Each row is a point. The window is the flat piece filled in between its corners: a triangle in 3 columns, a solid with four corners in 4, and so on. A path goes straight from each point to the next, and from the last back to the first. After which points does the path pass through the window?

Window, 4 rows:
[[-0.21  0.13  0.00 -0.19]
 [ 0.05  0.39 -0.47  0.03]
 [ 0.61 -0.11  0.76  0.26]
 [-0.10 -0.03 -0.56 -0.09]]
Path:
(1): [ 0.20 -0.16  0.43  0.52]
(2): [-0.49  0.15 -0.12  0.34]
(3): [ 0.19  0.45 -0.74 -0.53]
(4): [ 0.32  0.18 -0.26 -0.47]
(5): [-0.11  0.13 -0.44  0.13]
(6): [ 0.46 -0.23  0.57  0.76]
(7): [ 0.54  0.07  0.59 -0.18]
(8): [ 0.53  0.53  0.27 -0.43]
Through the window after points: 4, 6

Window, 6 rows:
[[ 0.25  0.21 -0.32  0.40 -0.10 -0.73]
 [-0.40 -0.48 -0.38  0.07 -0.05  0.70]
 [-1.03  0.45  0.42 -0.10  0.53  0.12]
 [-0.18 -0.46 -0.11  0.85 -0.12 -0.47]
 [ 0.25  0.24  0.74 -0.93  0.98  0.41]
 [ 0.58 -0.37  0.19 -0.09 -0.56  0.40]]
Path:
(1): [0.54 0.03 0.39 0.55 0.03 0.38]
(2): [-0.11  0.38 -0.16  0.61  0.27  0.44]
(3): [-0.46 -0.54 -0.11  0.02  0.15 -0.58]
(4): [-0.07 -0.68  0.04 -0.58  0.03 -0.01]
(5): [ 0.09  0.05  0.11  0.37 -0.26  0.40]
(6): [ 0.40  0.36  0.22  0.24 -0.11  0.56]
(7): [-0.05 -0.75  0.15 -0.45 -0.26  0.08]
(8): [-0.36 -0.14  0.05 -0.24  0.01 -0.09]
(9): [-0.20  0.04  0.26  0.12  0.12  0.66]
(10): [-0.26  0.12  0.14  0.19  0.41  0.21]
(11): [-0.46 -0.08  0.54 -0.55 -0.05 -0.28]
(12): [ 0.20 -0.05  0.05 -0.34 -0.01 -0.11]
Through the window after points: 4, 6, 8, 10, 12

Window (6 x 6):
[[-0.55 -0.28  0.23  0.28  0.95  0.23]
 [ 0.71  0.04 -0.59 -0.94 -0.29  0.21]
 [ 0.43 -0.20 -0.10  0.23  0.66 -0.51]
 [-0.39  0.05  0.15  0.27 -0.16  0.15]
 [-0.23  0.15  0.74  0.64  0.14  0.82]
 [ 0.37  0.15  0.03 -1.21  0.09 -0.25]]
Path:
(1): [-0.03  0.08 -0.21  0.27  0.45  0.03]
(2): [ 0.13  0.56 -0.48  0.28  0.81  0.52]
(3): [-0.09 -0.52  0.44 -0.36 -0.06  0.11]
(4): [ 0.24 -0.39  0.27 -0.60 -0.05  0.08]
(5): [-0.08  0.63 -0.27  0.22 -0.17  0.14]
(6): [-0.19  0.57  0.07 -0.39  0.54  0.16]
(7): [ 0.03 -0.50  0.20 -0.15 -0.27  0.35]
(8): [ 0.41 -0.53 -0.12 -0.49 -0.45 -0.09]
(9): [ 0.34  0.21 -0.24 -0.37  0.51 -0.01]
(10): [ 0.32  0.26  0.02 -0.31  0.38  0.25]
(11): [-0.03 -0.61  0.58 -0.23 -0.18 -0.05]
(12): [-0.14 -0.26  0.45  0.32  0.37  0.38]
(13): [-0.52  0.08  0.24  0.28  0.76  0.38]
(14): [ 0.36  0.64 -0.61 -0.26  0.48  0.33]
(15): [ 0.18 -0.31  0.17 -0.16  0.26  0.03]
(16): [ 0.23 -0.33  0.17  0.19  0.34  0.16]
Through the window after points: 2, 8, 12
